Rows are points. Each copy is the shape, with its points in the same order, stretched, turned, moved and blurred by noise. Some copies are also mirrored. Which?
In the rows, zero is written as 128.

Shape:
[[140 115  86]
 [ 99 105 163]
 [133 109 125]
 [165 178  85]
 [162 110 126]
 [114 121 155]
 [100 143 207]]
Copy 1 (7 x 3):
[[ 90  89 127]
 [169 100 164]
 [123  90 130]
 [ 56 159 136]
 [113 102 107]
 [146 115 151]
 [179 152 182]]
Copy 1 is: only turned
Copy 2 (7 x 3):
[[157 147 110]
 [ 78 132 121]
 [122 147 123]
 [183 116 143]
 [135 155 140]
 [ 95 127 129]
 [ 54 100 153]]
Copy 2 is: mirrored
Copy 3:
[[ 90 145 109]
 [133 124 180]
 [118 125 129]
 [161 158  73]
 [121  99 109]
 [147 131 155]
 [206 120 181]]
Copy 3 is: only turned
Copy 4, 7 rows:
[[178 134  92]
 [ 62 155 118]
 [130 129 105]
 [207  83 164]
 [130  89  97]
 [ 81 137 129]
 [ 25 119 182]]
Copy 4 is: only turned

Shape, 11 rows:
[[116  82 134 130 141 161]
 [148 128 189 128 160 115]
 [107 140 140 174 120  97]
 [107  88  98 110 122 177]
 [135 134  93 167  88 108]
 [124 121  98 143 158 207]
 [165 172 173  97 188  92]
 [161 114 119 122 119 165]
 [133 113  97 144 104 100]
 [133  87 109 170 132 102]
 [153 139 180 126 171 132]]
Copy 1 (11 x 6):
[[115 135 188 155 102 129]
 [113 161 172  87 144 151]
 [ 99 132  99 109 117  89]
 [134 115 166 195 101 136]
 [155 126  70 140 100  74]
 [ 92 156 172 196 149  96]
 [130 139 158  72 212 157]
 [153 167 147 162 124 139]
 [164 102 107 138  97 100]
 [141 117 151 131  81  66]
 [108 168 180  93 168 149]]
Copy 1 is: only turned
Copy 2:
[[ 88 148 126 160  84 112]
 [ 83 143 129 206 192 122]
 [152 167 111 134 173 102]
 [ 83 131 131 114  50 124]
 [178 119 139  89 132 112]
 [ 99 141 126 153  55 190]
 [ 85 102 102 202 231 161]
 [102 106 162 143  99 148]
 [159 107 125 101 124  95]
 [170 124 112 141 115  85]
 [ 79 138 125 211 183 149]]
Copy 2 is: only turned
